Each row is a point. Examples show where two turns around zero, p and q, send a point. Where does a point land after both, in the order given? Backwards means that the second turn is done in reverse. Each puzzle has new turns, and all numbers are rounded.
In the rows, zero is written as 128.

Turn p:
[128 192] => [146 189]
[174 150] => [178 136]
[107  93] => [ 98 100]
[133  77] => [118  78]
[ 99 129] => [100 137]
Turn q:
[167 137] => [134 168]
[ 44 133] => [93 52]
[113 145] => [107 120]
[151 125] => [139 148]
[165 100] => [167 152]
Where do these land?
p, then q: [132 162] => [104 152]
q, then p: [186 157] => [141 192]
q, then p: [109 100] => [139  96]
q, then p: [85 93] => [129  73]

Turn p:
[128  84 146] => [ 96 113 160]
[139  89  74] => [ 70 130  94]
[ 90 148 138] => [150 163 144]
[154 191 155] => [197 106 116]
Turn q:
[ 83 126 113] => [ 91 126  99]
[181 158  82] => [197 146 100]
[101 172 106] => [115 168  91]
[130  90 157] => [116  96 162]
[145  94 182] => [122 104 189]
Where do these land?
p, then q backwards: [187 128 144] => [135  72 104]
p, then q: [101  92  75] => [ 87 164  85]
p, then q: [104 168 110] => [165 158 113]
q, then p backwards: [120 124 183] => [102  87 154]

Turn p:
[131 161 150 102 173  98] => [ 78 117 151 121 162  99]
[ 91  69  73 155 122 161] => [193 173  74 151 130 133]
[164 147 175  91  86 169] => [129  48 142 115 115 170]
[160  68 153 173 141 152] => [141 108  85 168  73  97]
[101 177 150  93 127 148] => [109 104 155 134 174 165]
[147 175 107  83 121 126] => [137 108 172  88 160 132]
[109  64  80 140 142  55] => [124 206  75  89 118  85]
[157 160 107 126 104 143] => [157 114 169 113 120 136]
[ 92 130 157 187 136 101] => [ 85 172 127 172 102 135]
Turn q:
[106 129  86 154 138 171] => [159  89  99  89 126 134]
[120 132  69 114 128 121] => [154 118 128 104  93  93]
[159 117 183 184  98  83] => [ 89 122 116 204 178 113]
[118 181  90 119 118 168] => [155 113  94 112  71 152]
[187  88 196 103 144 106] => [123 178 186 175 180 145]
[135 120 181 106 177  91] => [103 199 144 128 164 129]
[ 71 128  91 117  94 155] => [113  76 129  84  85 129]
Where do these land?
q, then p: [124 117  86  91  74 101] => [ 89 137 103 102  77 166]
p, then q: [160 118 122 161 145  70] => [ 74 136 125 149  85 102]
q, then p backwards: [ 94 137 156 126 117  90] => [117 129 162 134 149  85]
p, then q: [136 151 143 149  90 170] => [136  91 139 152 157 166]
p, then q backwards: [165 108 161 116 111 163] => [117 137  97 149  85 161]
q, then p backwards: [ 91 105 141 181 192 192] => [ 93 110 106  26 102 136]
q, then p: [179 122 137 123 174 166] => [145  76 168 148 125  91]
q, then p: [ 77 166  79  77 122  72] => [101 159 144  53 126 197]

Turn p:
[133 115 152 106 135 112  98 142 151] => [105 114 153 118 119 149 133 160 115]
[143 144 124 138 107 147 120 138 131] => [131 122 113 151 113 115 145 136 133]
[141 104 104 111 140 141 166 111 133] => [124 169 121 116 112 139 109 108 153]
[125 125 100 132  98 108 123 108 110] => [131 127 129 133 115  91 101 112 111]
[121 145 125 134 131 140 176 127 121] => [151 158 114 129 140 130 145 101 135]
[150 128 113 120 154 106 124 131 104] => [152 126 115 101 120 134 101 143 123]
[115 120 130 144 122 139 103 125 128] => [114 102 131 140 136 119 125 127 136]
[144 130 116  94 154 152 144 116 114] => [120 152  88 108 120 150 118 124 135]
[118 107 113 137 120 146 123 143 139] => [116 115 137 129 115 120 136 117 156]
[107 160 129 141 133 107 122 126 133] => [138 126 133 120 159 105 140 139 112]
[141 126 138 140 146 111 107 114 137] => [129 122 139 132 143 133 107 158 128]
[ 98 131 192 140  96 127 129 154 134] => [126 102 162 159 144 150 175 111  99]
Turn q:
[ 31 123 134 117 119 120 117 119 127] => [102  88 123  97 128 152  68  83 104]
[145 150 116 120 142 125 122 121 145] => [125 157 123 127 121 124 134 122 152]
[146 134 132 141 134 153 136 111 135] => [121 149 132 130 110 111 140 140 114]
[131 142 138 136 120 120 153 115 123] => [112 122 137 108 132 111 139 139 130]
[ 99 138 109 118 134 142 153 125 119] => [140 120 118  93 114 115 118 113 119]
[148 134 138 123 120 142 122 165 149] => [134 138 100 139 123 150 134 160 136]
[140 109 125 161 119 113 112 151 120] => [140 125 128 158 164 125 121 145 120]
[142 135 140 125 136 130 114 134 111] => [137 127 143 141 118 130 123 142 142]
[147  84 125 118 151 100 130 117 124] => [147 132 160 139 150 146 159 104 125]
[150 131 122 120 107 136 120 121 126] => [124 122 117 148 117 116 145 130 138]
Where do these land?
p, then q backwards: [114 153 118 155 154 107 134 147 116] => [133 123 105 133 136 110 161 153 103]
q, then p: [138 141 154 119 112 142 127 137 113] => [128 114 151 133 106 128 146 117 136]
q, then p: [157 128 134 137 161 106 140 141 108] => [144 141 131 132 128 164 151 159 125]
p, then q: [122 154  93 137 128 122 145 134 138] => [123 136 127 111 146 129 147 125 165]
p, then q: [126  97 130 111 107 128 119 121 118] => [108 103 132 144 121 123 114 116 113]
p, then q: [150 120 148 135 104 128 112 143 132] => [127 112 123 141 142 122 129 154 101]
p, then q: [136  85 132 114 138 149 113 142 123] => [112 118 101 143 109 142 127 116  95]
q, then p backwards: [122 138 106 139 145 129 124 102 129] => [115 123 105 126 113 119 148 111 130]
q, then p: [123 146 151 144 111 132 156 115 138] => [124 119 137  94 126 130 145 104 111]
p, then q: [ 93 116 114  88 120 137 110  98 165] => [109 103 131  89 127 147  81 100 131]

Turn p:
[125 140 135 144 142 139 141  89 138 123 131] => [110 140 141 147 108 123 139  97 134 129 118]
[130 133 144 135 112 142 107 136 119 147 143] => [131 149 131 136 119 148 110 150 116 123 131]
[145 144 142 124 116 141 146 137 158 111 120] => [151 122 166 131 135 134 142 121 136 113 119]
[140 148 142 134 146 118 128 135 135 124 137] => [118 126 143 145 142 140 144 134 126 139 123]
[147 121 148 133 115 122 140 124 110 118 125] => [120 121 140 136 126 110 121 147 129 111 111]
[117 115 144  69 118 121 131 132 111 113 133] => [153 109 129 118 121  91 134 146  86 133 138]
[142 133  31 122 142 119 138 118 138 130 135] => [121  88  84 110 159 152 115  60 126 130 122]
[ 81 143 127 145 130 113 126 134 112 110 136] => [127 167 116 130 152 103 127 125 130 155 128]
[118 124 137 138 143 137 128 136 119 192 105] => [132 141  86 138  97 157 147 153 148 122 132]
[128  86 140 135 107 117 122 127 150 124 130] => [132 115 144 125 116 113 100 138 152 126 156]
[139 139 142 119 123 132 102 133 124 138 105] => [133 129 135 110 112 147 132 152 123 136 113]
[123 110 104 137 142 136 126 134 122 108 134] => [108 130 120 109 146 120 125 113 128 120 145]
Turn q:
[148 103 109 140 120 113 145 121 124 100 149] => [138 123 106  98 153 128 123 120 104 135 104]
[114 155  98 134 139 110 104 114 119 115 150] => [123 129 118 139 154 122  88 152 118 142 146]
[134 139 102 107 127 130 135 112 155 127  95] => [111 108 126 141 110 143  99 114 147 133 104]
[136 100 106 137 147 118 112 124 113 124 131] => [136 106 121  94 130 128 116 142 118 137 140]
[142 135 132 139 146 156 119 129  98 120 127] => [135 150 122 113 113 128 136 145 134 160 141]
[104 124 149 113 121 101 133 104  95 125 149] => [113 145 152 123 135  97 122 137  86 115 130]
[ 98 121 147 144 112 112 149 154 117 160 125] => [112 132 133 124 139  99 158 118 141  88 145]
[118 140 144 124 130 146 136 118 154 109 113] => [116 135 143 148 126 150 136 135 139 134 102]
[147 152 160 120 104 106 112 126 144 116  92] => [107 111 113 175 102 134 150 125 107 131 117]
[101 143 151 105 103 144 126 152 129 116 124] => [111 164 132 151 119 151 140 125 124 100 134]
[142 100 132 159 144 147 112 147 136 157 124] => [155 103 132 108 127 135 159 127 154 135 154]
[134 107 117 130 115 151 139 123 147 158 136] => [144 120 146 116 134 135 130  89 148 128 130]
[145 145 119 112 155 130 142 139 134 138 149] => [163 139 122 135 121 114 108 134 145 124 117]
Where do these land?
q, then p backwards: [145 151 149 140 152 128 155 137 131 153 122] => [108 126 152 132 124 109 163 118 131 129 101]
q, then p: [129 148 125 170 140 119 131 116 154 169 123] => [112 104 132 155 123 130 129 126 171 140 164]
p, then q backwards: [140 140 121 110 126 138 139 130 127 113 155] => [125 118 137 121 106 109 120 117 139 129 149]
q, then p: [113 155 123  93 116 129 130 113 115 133 126] => [125 161 137 127 126 131 108 135 127 158 112]
q, then p backwards: [117 136  92 122 118 109 115 145 114 130 109] => [133  88 105 140 131 129 121 124 112 144 142]
p, then q: [161  96 118 142 117 148 140 107 134 108 138] => [112 125 150 129 143 157 134 150  87 128 121]
p, then q: [120 148 141 120 108 154  97 125 134 157 124] => [128 158 112 145 108 137 136  99 131 149 146]
q, then p: [111 137 122 137 161 121 137 131 113 101 109] => [160 133 117 107 153 137 140 140 134 139 144]
q, then p backwards: [118 108 113  97 112 147 119 130 120 138 149] => [124 124 113 129 108 166 111 127 147 121 142]
q, then p: [126  92 149 134 125  99 117 117 102  94  91] => [157 139  87 111 136  83 131 147 113 107 136]
p, then q: [126 119 137 132 148 114 101 133 128 119 132] => [137 138 144 130 132 119 128 129 138 102 145]
q, then p backwards: [106 129 140 161 119 112 136 153 132 129 159] => [120 129 125 132 142 133 160 172 117 112 136]
q, then p: [151 105 135 105 121 146 147 129 158 120 128] => [129 121 145 108  96 125 134 121 134 102 101]

Turn p:
[124 118 144 120 156 111 132 137 137 123 135 125 135 160] => [129 121 117 148 136 126 131 133 122  97 146 144 152 123]
[111 119 104 150 172  97 124 120 155 131 107 177 134 154] => [134  85 109 160 139 131 146 135 139  96  96 172 110 105]
[149 130 138 129 121 122 130 124 107 117 136 125  94 110] => [113 155 158 117 137 129 145 132 122 127 125 110 124 124]
[135 141 147 122 137 140 136 126 106 152 131 138 155 113] => [152 123 143 139 107 109 131 119 115 136 151 123 110 138]
[105 149 117 144 144 121 122 125 128 143 160 125 133 113] => [148 134 135 126 101 134 123 132 110 140 118 151 131 100]
[129 103 105 126 129  99 125 124 131 143 149 148 149 141] => [157 111 118 112 121 132 141 148 127 100 116 150 129 139]
[133 160 134 102  91 144 158 129 127 132 123 108 100 113] => [103 165 124 126 136 120 113 143 105 165 133 102 116 147]
[ 96  97 108  90 117 135  90 153 121  82  82 136  93 136] => [ 66 131 116 119 128 154  89 129 180  83 120 112 110 130]
[165 148 130 101 123 165 140 120 141 109 128 100 123 103] => [114 124 142 131 135 123 118 149 122 168 143  73 142 130]
[128 132 154 120  97 148 140 106 127  96 133 118 131 117] => [131 139 138 128 148 148 108 109 110 140 130  90 134 145]
[110 101 122 144 146 114  98 163 170 133 117 175 122 148] => [119  98  84 127 132 156 152 126 154  96 133 160 106  97]
[144 147 144 113 102 156 114 100 121 139 122  96 110 126] => [105 132 155 105 146 116 104 123 116 165 146 118 132 143]
[118 102 128 147 129 139 147 124 115 148 128 105 135 117] => [150 146 139 136 120 132 133 120 152 148 132 143 141 148]
[138 140 116 150 118 143 135 135 106 126 140 124 136 145] => [122 127 127 121 106 118 144 108 116 137 114 126 146 142]
[134 133 129 161 138  87 128 133 129 146 128 120 172 124] => [180 127 115 126 128  92 140 115 131 121 119 145 137 110]
Turn q:
[118 133 136  89 166 125 140 154 157 145 147 142 137 165] => [174 100 128 140  99 160 145 114 138 138 121 158 132 153]
[147 110 111 123 125 126 133 112 119  80 158 112 127 108] => [108 119 128 133 149 158  97 171 128 129 127 106 136 121]
[129 136  98 130 102 133 105 114 110 104 142 105 108 142] => [120 160 130 126 121 138 117 166 109 131 113 121 133  93]
[129 154 163 151 123 133 124 144 132 167 134 160 152 131] => [155 113 135 112 139 100 149  77 144 128 107 123 122 122]
[100 141 156 125 151 110 138 167 128 160 139 130 120 136] => [169 123 130 126 116 104 150 123 148 121 111 143 134 167]
[138  99 129 126 111 106 137 150 142 140 128 137 148 146] => [128 130 146 122 135 157 164 116 136 122 131 122 111 145]
[119 162 131 125 153 106 150 155 165 129 128 145 114 149] => [156 125 100 116 125 137 139 118 139 156 108 167 123 160]
[132 130 154 154 123 152  96 138 121 125  89 120 138 107] => [132 142 116 131 134  92 110 101 111 111 143  99  98 124]
[149 135 115 116 121 127 134 104  98 112 101 104 112  98] => [102 133 127 121 138 107 109 158 100 143 162 117 142 123]
[108 126 101 120 149 131 157 150 162 145 149 128 120 131] => [131 132 125 142 100 149 131 124 166 152 116 145 141 157]
[ 98 128 139 144 142 117 125 121 106 127  85 146 166 106] => [116 106 123 136 139  82 135 123 144 114 156 139  86 122]
[141  96 121 131 133 123 119 120 136 134 150 154 102 144] => [108 124 136 149 132 154 140 119 112 116  96 136 143 135]
[137 138 149 170 138 141 121 115 104 150  97 116 157 131] => [142 139 119 145 156  87 141 100 131 118 157 115 124 102]
[148 117  95 106 104 128 102  97 129 116 145 115 118 108] => [ 98 139 163 126 127 151  95 148 106 136 127 123 137 107]
[123 118 134 124 103 133 129  85 131 105 125 102 115 118] => [103 143 123 108 132 138 100 145 121 102 147 130 144 109]
[132 126 115 116 106 156 139 121 111 109 129 133 113 129] => [106 122 114 118 107 135 128 143 115 133 126 107 140 110]
Where do these land?
p, then q: [149 115 142 136 137 117 154 137  31 150 134 116 121 127] => [161 119  98  52 169 136 156 138 129 114 122 155 139 110]
q, then p backwards: [ 89 118 118 124 114 130 113 122 133 116 112 149 132 107] => [114 140 110 110 132 129 103 141 106 138 106 149 113 130]
p, then q: [139  57 140 101 138 128 141 133 130 147 120 111 119 121] => [171 122 102 128 127 178 123 105 149 141  98 124 130 138]
p, then q: [139 144 152 142  95 143 123 138 144 138 129 143 139 109] => [120 134 149 139 120 126 124 139 119 141 135 135 177 126]
q, then p: [123 140 145 136 129 114  65 140 112 110 116 130 127 125] => [ 93 154 160 121 139 104 143 122 137 102 119 117 118 105]
q, then p: [133 145 137 131 110 155 122 134 107 125 126 129 107 127] => [138 146 131 114 123  99 107 136 139 124 118 118 129 135]
q, then p: [139 145 147 108 145 125  92 127 117 116 120 143 131 112] => [119 137 162 108 133 121 144 123 148  96 134 134 124 129]
p, then q: [109 104 128 136 141 119 149 116 152 114 124 128 112 112] => [133 132 100 146 129 118 113  96 134 146 126 115 123 132]
q, then p: [151 149 114 133 138 125 145 109 151 107 109 138 136 176] => [130 109 150 139  88 139 149 152 130 158 113 131 102 143]
p, then q: [124 152 109 120 112 113 153 137 136  99 132 122 138 123] => [133 158 131 135 129 109 131 146 119 151 151 121 108 121]
q, then p: [143 138 143 128 141 139 122 135 145 174 163 142 117 201] => [153  95 146 155 149 100 151 109 127 162 111  87 110 172]
p, then q: [114 141 103 130 113 119 100 103 120 104 163 118 146 112] => [132 119 149 116 118 118 114 123  85 120 163 103 109 121]
q, then p: [ 92  98 129 125 141 135 151 120 145 147 125  96 137 116] => [136 109  95 113 141 160 126 116  95 130 120 122 149 113]
p, then q backwards: [141 145 110 131 126 117 142 127 152 165 129 116 122 131] => [126 165 111 129 139 107 141 129 107 118 117 130 114 133]
q, then p backwards: [136 129 105 139 139 142 147 142 145 107 117 138 137 121] => [118 131 124 128 114 159 138 142 151 130 106 134 124 121]
